Rows are points. Each copy is the shape, with its points in the same order, stretched, turned, moved and blurred by noise. Is it also mirrored, or only turned?
In the rows, zero is written as 128.

Shape (8 x 2):
[[109 133]
 [120  84]
 [191  76]
 [127 153]
 [ 92 134]
 [178  69]
 [104 160]
 [104 116]]
Copy 1 (8 x 2):
[[127 153]
 [179 151]
 [224 106]
 [109 123]
 [122 165]
 [220 111]
 [103 146]
 [140 170]]
Copy 1 is: mirrored
Copy 2 (8 x 2):
[[180 155]
 [217 116]
 [136  50]
 [136 147]
 [191 171]
 [161  55]
 [151 172]
 [203 146]]
Copy 2 is: mirrored

Shape:
[[184 137 180 135]
 [160 162 118 168]
 [151 147 144 100]
 [126  55 150  90]
 [120 199 126 171]
 [103  82 163 105]
 [122 178  99 153]]
Copy 1:
[[125  68 103 101]
 [ 83 114 126 173]
 [143  88 127 155]
 [154 100 156  61]
 [105 150  96 212]
 [167 122 124  75]
 [101 142 132 210]]
Copy 1 is: mirrored
Copy 2, 7 rows:
[[223  90 157 125]
 [166  51 152 174]
 [179  80  91 115]
 [124 171 125  32]
 [187  58  91 218]
 [151 177 100  74]
 [146  45 101 185]]
Copy 2 is: only turned
Copy 3:
[[126  58  76 145]
 [104  97 121 178]
 [100  87 116 120]
 [132 146  98 102]
 [116  88 163 174]
 [143 135 118 107]
 [101 115 164 164]]
Copy 3 is: mirrored
Copy 4:
[[138 243  83 181]
 [126 166  47 122]
 [155 154 121 191]
 [ 89 161 219 187]
 [198 141  56  91]
 [137 166 216 154]
 [160 104  72 111]]
Copy 4 is: only turned

Shape:
[[185 213  84 146 148 151]
 [136 107 150  93 110 119]
 [ 81 109 169 175  74 152]
 [203 107 134 103 156 127]
 [161 134 125 127 205 140]
 [146  92 124 158 146 112]
 [ 34  85  75  86  34 197]
 [169 120 128 167 152  61]
 [ 45 136 124 106  83 137]]
Copy 1:
[[ 81  66 111 168 127 104]
 [122 113 136  97 173 141]
 [192 152 131  82 138  87]
 [ 84  88  89 110 178 149]
 [ 69 120  87 141 140 149]
 [124  99  90  85 107 146]
 [124 197 204  38 184  50]
 [133  41  85 103  71 185]
 [139 157 190  99 143 106]]
Copy 1 is: only turned
Copy 2 (9 x 6):
[[135 216 117 207  36 140]
 [110  88 152  61 137 113]
 [160  75 159 114 194 195]
 [ 93 171 116  60  91 105]
 [165 207 121 107  82 105]
 [127 169 129 105 140 123]
 [110   9  56 102 144  93]
 [115 193 171 139 135 125]
 [161  48 153 130 151 120]]
Copy 2 is: mirrored
